Every row gives one point. Two turns around zero, p and q, are shown by what they do to some points. Where does a point land after both, in the order given? Backwards means that the second turn is done in reverse. Each puzzle has new turns, and all numbers are rounded.
In the rows, zero is written as 128.

Turn p:
[141 133  75] => [151 164 162]
[170 146  95] => [117 156 176]
[ 89 132 177] => [114 105  71]
[112 101 165] => [131  87 103]
Turn q:
[151 127  89] => [ 90 142 107]
[147 166 161] => [129 143 180]
[ 54 107 144] => [175  67 112]
[160 112 119] => [119 160 113]
Where do these land?
q, then p backwards: [170 115 154] => [121 153  84]
p, then q: [101 102 104] => [107 167 129]
p, then q backwards: [145 107  90] => [129 141 173]
q, then p: [ 96 187 164] => [109  56 114]

Turn p:
[123 143 192 118] => [108 161  82 100]
[180 117 153 180] => [129 197 164 126]
[166 139  95 132] => [123 134 154 172]
[ 95 135 129 151] => [113 112 141  96]
[135 137  90 158] => [118 117 174 141]
[117 115 144  42] => [156 105  49 148]
[ 81 111  93 114] => [147  70 132 115]
Turn q:
[169 118 180 161] => [129 173 186 138]
[149 121  93  59] => [121  58 121 167]
[120 127 146 156] => [127 158 134 112]
[106 164 132 151] => [156 141 119  92]
[ 62 126  93  86] => [102  79  71  96]
[161 111 122 154] => [133 157 135 162]
Where do these land?
p, then q: [109 107  70 103] => [ 92 167 146 170]
p, then q backwards: [127 151 161 158] => [ 99 105 156 148]
p, then q: [136 182 159 162] => [129 106 105  64]
p, then q: [114 117 138 155] => [123 101 147 122]
p, then q backwards: [129 136 164  66] => [101 118  64 143]
p, then q: [153  75  76 124] => [138 173 182 162]

Turn p:
[114 141 140  90 105 117] => [135 120 113 122 123 175]
[164  99 106 101 112 133] => [108 172 143 120 101 144]
[100 110 171 140 141 118] => [101  89 127 121 160 127]
[112  83 124 170  75 127] => [ 81 118  89  95  96  96]
[137 165 155 168 128 130] => [158 123 109 109 164  99]
[123 183  78 153 178 170] => [187 139 132 196 128  81]
[175  83 175  92 129 168] => [ 72 185 137 125 172 158]
[100 160  75 109 156  61] => [183  79 173 135  78 143]
Turn q:
[118  76 112 158 194 104] => [170 180 106 171 165 154]
[102 155 113 104  86 102] => [ 80  89 148 144 138 115]
[ 91 161  95  84 101 178] => [ 95 107 161  79 168  82]
[162 120 101 138  88 122] => [153  77 121 139 119 115]
[153 106 143 113 170 168] => [156 173 102  97 121 109]
[105 107 154  97  93 135] => [111 136 163 139 105  88]
[150 134 167 165  77 104] => [132  93 148 147  66 155]
[142 179 106 168 152 168] => [145 112 119  66 152 172]
[128 115 161 125 192  73] => [109 186  86 170 121 161]
Where do these land?
q, then p: [189  71 117  77  79  91] => [118 109 145  50  61  81]
q, then p backwards: [144 133 108 112 148 169] => [150 146 151 161 106 118]
q, then p: [140 140 135  96 148 136] => [149 114 131 138 100 146]
q, then p: [ 40  98 154 156 148 145] => [168 118 106 129 221 130]
q, then p: [ 91 138 164 165 128 154] => [130 142  94 133 178 158]
q, then p backwards: [138  92 107 130 133  92] => [103 155 119 127 145 166]
q, then p: [186  84 126 141 108  92] => [118 162 124  85  88  79]
p, then q: [103 185 107 144 115 146] => [168  84  92 140 133 132]
q, then p: [121 211 136 131 144 127] => [102 117 106 196 117 164]

Turn p:
[156 137 190 146 172  98 136 168] => [ 84 125  66 146  97 118 148 172]
[123  87 138 104 164 118 112 176] => [109 143 107 163 167 144 124 176]
[ 91 123  98  68  88 116  77 102] => [200 128 180 164 141 166 119 124]
[170 115 148 174 176 176 151  85] => [ 90 144 107 106 143  59 179  94]
[ 91 168 108 169 143 152 113  88] => [131 159 141  92 112 155 167  76]
[136 169  90 161 139 114 118  87] => [117 101 146 109 111 150 167  78]
[156 108 179 175  83 117 173 138] => [135 103  64  96 105  78  91 130]
[ 88 116 134  62  86  97 164 116] => [191 111 167 111 123 128 102 188]
[138 101  87 134 101 149 143 143] => [119 118 142 115 164 121  84 108]
[131 156 107  88 129 143  93 176] => [103 148 161 178 118 161  99 133]
Turn q:
[178 101 124 136 126  51 117 128] => [ 69 139  57 132 120 119 134 152]
[124 128 167 102 189 166 108 148] => [120 186 184 153 140 114 125 104]
[ 55 112 133 144  96 116 143  60] => [146  89 124  87  64 165  90  91]
[124 161 145  71 172 148  67 157] => [108 147 186 191 131  79 144 101]
[177  80 109 175 142 113 165 160] => [125 173  79 115 156 166 140 184]
[138 141  62 155 109 132 107 110] => [156  94  98 134 116 139 186 131]
[ 84  80 164 100 151 127 163 156] => [110 157 164 141 125 168  61 139]
[145 100 169 172  87 150 148 128] => [132 140 135  54 128 129 120 167]
[119 151 112 123 101 107 117 157] => [135  96 120 153 123 105 123 154]
[118 162 129 152 126 124 144 129] => [164 124 112 123 132 111 115 124]
[147 192  95  77 110 173 129  76] => [140  64 148 125 175 113 168  61]
Where do these land?
p, then q backwards: [ 93 184 149 147 100 110  71 130] => [ 70  99  91 162 168 119 122  95]
q, then p: [129 134 151 180 131 122 100  99] => [148  86 168 131 102 127 106 134]
p, then q: [110 141 120  94 123  72  90  87] => [123 158 133  70 174 148 140 161]
q, then p: [160  93 107 125 144 106 148 168] => [ 80 164 131 109 131 163 118 119]
p, then q: [ 87 144 172 129  68  86 118 109] => [ 96  97 124 105 171 119 189 167]
p, then q: [143  97 132 102 199 184 180 156] => [157 146 122 199 108  97  51 121]
p, then q backwards: [182 105  99 114 144 185 184 122] => [168 161 197  76 109 136 108 141]
q, then p: [172 148 114 107 144 137 161 152] => [ 81 137 123 117 142 142 174 138]
p, then q: [165  75 100 100 143 199 138 162] => [145 181 106 172  71  89 101  92]
q, then p: [101 134 161 154 108 109 101 111] => [170  97 135 149 117 137  98 130]
p, then q: [ 66 152 103 157 103  97 118 112] => [108 110 176 102 176 138 165 109]

Turn p:
[133 102 106 118 141  77 110 140 105] => [114 180 128 120  91 106 118 133 120]
[146 119 135 128 114 151 105  98 102] => [129 128 118 111 158 116 145 135  89]
[137 144 143 103 109 131 103 148 108] => [127 140 123 136 128 141 159 167 119]
[156 134 159 166 103 140 136 105 147] => [131  77 149 145 150 106 122 133 104]
[114 140 126 157 122  87 170 128  95] => [147 146 119 168 127  79 112 120 154]
[101 146  88 114 129 140 113 123 153] => [ 94 120 106 103 128 147 134 118 160]
[162 146 148 114 159 136 133 129 135] => [137 130 173 131 134 142 154 118 124]
[ 89 105 151 116 115 140 163 103 123] => [147 134 105 147 167 147  87 118 126]
[163 103  94 111 153 110 134 144 146] => [126 149 167  87  99 125 114 126 139]
[115 123 149 149 124 152 143 150 129] => [162 102 117 143 121 139 124 127 126]
[ 92 145 109 132 139 145  97 140 166] => [ 96 100 103 118 105 161 139 111 146]
Turn q:
[149 126  98 118 113 136 151 116 113] => [ 94 122 103 128 122 124 120 154 135]
[132 138 135 143 115 113 174 135 120] => [ 96 137 127 152  98 118 140 116 130]
[156 160 110  97 105  89 182  80 139] => [ 81 134  67 118  99 140 172 125 166]
[108 110 175 128 122 156 112 139 131] => [170 139 148 125 123  93 109 116 126]
[162 120 126 117 119 122 162 130 140] => [ 99 150 126 130 116 122 138 145 157]
[144 154 151 125 125 109 145 138 138] => [114 133 136 137 124 119 155 104 152]
[143 133 110 140 167 156  98 123 124] => [121 124 138 110 171 148  94 124 121]
[121 113 143 128 139 121  83 158 118] => [159 121 162 128 158 118 138 134 107]
[ 84 154  74 108 137 146 110 144 129] => [136  59 134 111 119 162 110 138 121]
[101 115 124 158  96 148  91 127 136] => [176 118 118 161 134 131 100 136 116]
[113 102 136 140 138 122 127 131 148] => [149 151 143 129 116 142 126 131 119]
[123 111 153 131 163 118 102 116 101] => [139 147 136 103 154 118 134 114  88]
Where do these land?
q, then p: [150 111 116  93 133 144 139 116 162] => [111 114 141 119 117 171 133 150 153]
p, then q: [119 148 163 119 136 116 121 106 110] => [106 132 128 140 125 138 110  94 103]
q, then p: [109 139 108 122  84 134 113 105 138] => [130 116 133  79 107 107 115 138 130]
q, then p backwards: [118 141 129 125 123 124 143 110 126] => [110 126 117 140 137 130 114 133 128]
p, then q backwards: [107 124 133 128 133 155 119 147 110] => [109 129 121 126 117 108 117 100 140]
q, then p: [225  73 110 138 139 111 104 177 152] => [162  95 154 191  72 180 168  90 160]
p, then q: [104 120 119 124 109 118 145 120 102] => [120 110 133 133 151 163 136 127 131]
p, then q: [131 131 120 148 131 147 136 112 118] => [115 146 119 110 131 139 141 138 122]
p, then q: [116 139 192 145 140 134 148 153 166] => [143 176 127 164 147 106  78 132 117]
p, then q backwards: [102 124 108 130 144 115 118 109 125] => [139 144 141 138 136 132 150 101 122]
p, then q backwards: [128 159 111 135 136 110 124 153  99] => [139 123 153 112  96 104 149 129 141]
